Every row gives one point. Each copy is the shape, with its points in the same order, stretched, turned, moved and blurred by noise. Say if it was mirrored as well.

Shape (6 x 3):
[[-32  -1   6]
 [ 15 -37   6]
 [-54  12  55]
 [ 34  36 -64]
 [ 14  44  -7]
 [-18 -30  -4]]
Copy 1:
[[ 13   4  28]
 [ 66   8  17]
 [  0 -40  71]
 [ 23  16 -59]
 [  5 -31 -19]
 [ 34  17  27]]
Copy 1 is: mirrored
Copy 2 (6 x 3):
[[-17 -10  25]
 [ 35 -10   4]
 [-21 -18  73]
 [-15  65 -39]
 [-12  50  11]
 [  6 -22   6]]
Copy 2 is: only turned
Copy 3:
[[-15   7  11]
 [ 15 -38  34]
 [-78  -1   1]
 [ 79  17 -35]
 [ 13  -1 -41]
 [  6  -7  35]]
Copy 3 is: mirrored
Copy 4 (6 x 3):
[[-14   4  17]
 [  6 -19 -37]
 [-35  50  19]
 [ 65 -58  41]
 [ 45  -4  35]
 [-12 -18 -10]]
Copy 4 is: mirrored

Shape (11 x 6):
[[ 20 -13  26  27 -10  51]
 [  3  10 -60  12  92  47]
 [ 12  27 -60  37 -32   2]
 [ -4  27 -30  42 -37 -22]
 [ 23  18  10 -25  -7  13]
 [ -7  18  32  24 -38  13]
 [ 22 -13  27  44  28   8]
 [ 20 -94  -1   8  29  -6]
 [ 15  29   8 -30  28 -27]
 [-43  29  18  14 -35 -28]
 [-45  23  -9 -65 -20 -11]]
Copy 1, 11 rows:
[[-16  16  37 -15   4  63]
 [-19 -44   7  42 102  38]
 [ 47 -10  24  73 -12  10]
 [ 39  17  13  49 -25  -9]
 [ 29 -24  20 -29   2  18]
 [ 12  36  34 -17 -20   7]
 [-13  29  -6 -10  24  56]
 [-64 -12 -52  -9 -10  48]
 [ 34 -26 -20 -37  24  -3]
 [ 18  35  18 -11 -25 -54]
 [ 15 -49  21 -30 -17 -76]]
Copy 1 is: mirrored
Copy 2, 11 rows:
[[-45 -10  10 -45 -18  50]
 [-39  -8 -70 -17  62  76]
 [ 23  35 -57 -15 -20  20]
 [ 15  37 -27  10 -31   0]
 [-11  31  11 -50  20  27]
 [-21  20  24 -12 -30  30]
 [-68   0  -1   2   0  16]
 [-53 -61 -14 -29  26 -17]
 [-15  47   8 -14  49   7]
 [ 20  25  25  22 -14   7]
 [ 53  15  27 -18  43  22]]
Copy 2 is: mirrored

Shape (13 x 9):
[[ -1 -15  12 -21  29  65 -24  41  17]
 [  0 -20  -9  45 -28 -16  -1  32 -37]
 [-16 -27  28 -57 -35 -35  20   1  39]
 [-23  -4  10 -32 -27 -38 -21 -32 -20]
 [-20 -25 -18  -5  36  63  35  16  13]
 [ 40  -5 -13 -32  77  54  39 -15 -11]
 [ 15  10  47 -34  46  63  27  33  26]
 [-30  52 -33  16   3 -41   7  19 -19]
 [-29  -4  25   0  -7 -28 -10 -35  26]
 [ 10  -1 -63  33  -7 -48 -37  32  -7]
 [  8  12   8 -36  -7 -19  26 -38 -13]
 [-10   7  30   9  -8 -74  -5 -16  27]
 [ 33  -3  -1 -18  -4  93  16   1  36]]
Copy 1:
[[ 36 -53   9  17  -3  83 -34 -15  11]
 [ 30 -26  15  33 -35 -28  21  62  17]
 [ -6 -30  81 -44 -11 -27 -39 -28  19]
 [-16   3  50  18 -10 -35 -19  -7 -25]
 [-13 -71 -14 -27 -15  64   8  -7  16]
 [ 29 -43 -45 -47  -4  52  22 -55 -19]
 [ 29 -54  18 -27  19  84   8 -58  35]
 [  1  21  23 -18  26  -3  25  64 -14]
 [-27  -6  25   1  20 -32 -25 -20  14]
 [ 36   2 -15   3  -3 -27 -34  92  -9]
 [ -9   4  37 -24 -11 -24  21 -31 -10]
 [  3  14  31  -8  41 -61 -25  -1  25]
 [ 12 -29 -15 -11 -58  83 -11 -39  47]]
Copy 1 is: only turned
Copy 2, 13 rows:
[[  2  57 -16 -35  14  47  28  29  57]
 [ -4  -7  -6 -27  31 -20  -2  44 -62]
 [-40 -36  69 -38   1  -9  38 -15  42]
 [-41  -2  40  -8  -8   2  22 -41 -25]
 [ 32   8 -43 -28   1  21  70  32  39]
 [ 71  33 -48 -24 -38  13  42 -36  48]
 [ 42  54  18 -40  -8  18  45  25  80]
 [-12  32  -4  18  19 -66  30   4 -41]
 [-20 -19  52  16  24  18  31 -19   2]
 [-33   5 -39   6  44 -34 -24  -2 -41]
 [  6  -7  32  -5 -39 -19  28 -37  -1]
 [-17 -27  72  14  45 -23   7 -25  -9]
 [ 27  17 -23  -3 -55  41  18  48  66]]
Copy 2 is: only turned

Shape:
[[ -25   -2   -4  -40  -16  -37   56  -34  -16   22   11    0]
 [ -29   36   15   23   -3   46   27  -37  -12  -14   14  -27]
 [   4   33    4    8   16  -34   67  -43   32   25   26   33]
 [  19  -38   42  -24    8   36  -36   -2    7   25  -53  -43]
 [ -37    6  -42   -8   26   -3   55  -14  -11   19   14   51]
 [  46   -6  -38  -50    2   28  -29   -6   65   21  -14  -37]
 [ -14   11  -12   17   27    1   29   14  -66  -22   18  -15]
 [  27  -28   -8   -1  -35   40  -66  -36    7   11  -43    3]
 [   0  -24  -13   11  -44   11   10   16   54   12  -43  -30]
 [  25  -20  -10   21   19   -6   28  -42  -35  -47    2  -31]
 [  61  -58   29  -17   11   12  -36   45   55   31  -55    2]
 [ -54   36    6   -2   12  -84  -10   22  -25  -15   16   42]
 [  37   -9   21  -35  -35   20  -21   39   40   -3 -105    9]
 [ -48   16  -20   41    9  -60   62   -6    4   47   -9   10]
 [ -49   -1   -7    7   54   -3   31  -59   -7  -33  -18  -19]
 [ -20  -44    5   -2   11   11   32  -13   13  -31   41   -1]]
Copy 1, 16 rows:
[[ -60   14  -19   11   -6  -68   40  -32    6   -3   32    6]
 [ -83    2   16   22  -28   45  -16  -44  -21   -9   18   22]
 [ -39   39  -20   49  -15  -10   25  -60   60   32   39   30]
 [   6  -55   30  -72  -15   15   13  -37  -22  -21  -41  -30]
 [ -81   26  -42   27  -13  -24   23   19   44   24   10   35]
 [   5   21  -30  -70  -25   41   16  -42   16   14  -13  -70]
 [ -55  -14  -30   30   15   20    1   23  -55   -3   24   26]
 [  -9    3  -25  -65  -35    1  -45  -58  -21  -23  -77   -6]
 [  -9  -13    0   20  -59    4   13  -44    9  -10  -55  -61]
 [ -49  -27  -61   11   16   32   -6  -56  -36  -32   18   13]
 [  72  -38   -1  -57  -31   12   21  -14   29  -16  -56  -43]
 [ -21   50    6   54   57  -62  -40   36    5   -8   30   33]
 [  32   21   30  -33  -34    2   46  -27   -1  -60  -85  -35]
 [ -58   10  -10   81    1  -46   11  -15   37   59  -17    6]
 [-101  -14  -14    3   35   31   -5  -46   23  -18   23   14]
 [ -43  -37  -39   14  -39    7  -10  -10   25  -37   53   -2]]
Copy 1 is: only turned
Copy 2 (16 x 12):
[[ -6   5  10 -25 -70 -14  -8 -40  -9 -14  24   0]
 [-20  19 -21  55  14  23 -29 -30  -6 -27   1 -24]
 [  9  49   1   9 -48 -38 -27 -31  23  17  18  22]
 [ 33 -34  21 -10   3  37 -27  10 -21  21 -62 -38]
 [ -9  21 -25 -11 -44 -39 -11   0  45 -32  24  -7]
 [ 65 -22  -8 -44  16  51 -39 -22  35  28   1  -8]
 [ -4   9 -12   6  16 -29  13  17 -25 -49  22 -11]
 [ 28 -47 -35   9  -4  61 -21   0  14  13 -67  20]
 [ 11 -19   4  14  -1  52  25 -21  33  45 -11 -21]
 [ 20  -8  11  20  21 -25   7 -30 -11 -41 -14  19]
 [ 68 -25  40 -28  -6  35  -7  53  18  54 -58 -10]
 [-61  37 -14 -48 -15 -18  13  29  -5   6   6  57]
 [ 47  10   8 -36 -21  79  20  18  25  25 -83 -20]
 [-33  25 -20   5 -33 -52  28 -14  17  35  29  -7]
 [-33   7   6   2  20 -37 -20 -45  24 -40 -30  -9]
 [-10 -16  41  23  -7   0 -20  -5  26 -32  17  10]]
Copy 2 is: mirrored
Copy 3 (16 x 12):
[[-23 -15   6 -49  21   9  55 -49   0 -49 -11 -19]
 [-31  15  22  43  -1  21 -14 -20 -28 -38  -1 -37]
 [-12   1  26   5  70   2  60 -64  24 -39  32  18]
 [  6 -54  21 -14 -22  26 -68  -5  31  27 -43 -46]
 [-42  24  -4 -22  53  38  57 -23 -15 -22  -6  28]
 [ 20 -11 -50 -29  14  38 -37 -14  62  24  16 -56]
 [-14  22  17   3  35 -21  15  31 -65 -18 -33 -33]
 [  1 -46 -45  14 -39  19 -44 -39  32  45 -32  -6]
 [-31 -22 -14   3 -35  10   3   8  65   3   0 -17]
 [ 10 -22 -10  43  44 -25  22   0 -21 -18 -42 -52]
 [ 42 -60   2 -21   3  20 -43  10  75  58 -10   0]
 [  9  30   5 -42  51 -61   3 -14 -25 -57 -17  58]
 [ 47  -3   0 -23 -53  21 -25 -13  88  38 -34   1]
 [-74  16  32 -19  49 -36  52 -18  20 -36   4  24]
 [-37   7   4  30  58   9  -6 -13  -6 -67 -62 -17]
 [ -4 -42 -12  11  26  26  18  12 -19 -56  -5   2]]
Copy 3 is: only turned
Copy 4, 16 rows:
[[  -8   -6    2   13  -38  -77   15   -9   -7   20   16   -1]
 [  -6   38   13   29   13   -5   38  -15  -27  -22   45    9]
 [  43   13   31   17   -2  -98   33   -3   18   26    9    4]
 [ -46  -17   50  -25   10   37    9   -1  -14   36  -34  -61]
 [   5   11  -24   21  -13  -76   28   30   37   26   12   43]
 [  16   17  -14  -47   14    9   15  -45   33   48  -21  -66]
 [  -1  -23  -17   32    3  -17    0   47  -25  -17   54   18]
 [ -21  -10   22   -4   -3   54  -17  -50   10   31  -36   -3]
 [  -2   18    5   35  -29    9   27  -22   32   17  -51  -65]
 [   5  -59   -3   27   16  -12   32  -13  -32   -8   32   -2]
 [  -1  -36   52  -37   10   27   13   19   55   38  -80  -74]
 [  -8  -10   18   45    4  -96  -85   29   42  -38   23    3]
 [ -16    8   19  -11   -6    8   -9   12    3   -1 -112  -51]
 [  15   12   15   88  -20  -92    4   27   14   37   -1   -7]
 [ -55  -10    0   40   45  -49   41  -19  -10   -7   26    0]
 [  -3  -34   10    5   -7  -23   50    0   37  -25   39  -12]]
Copy 4 is: only turned
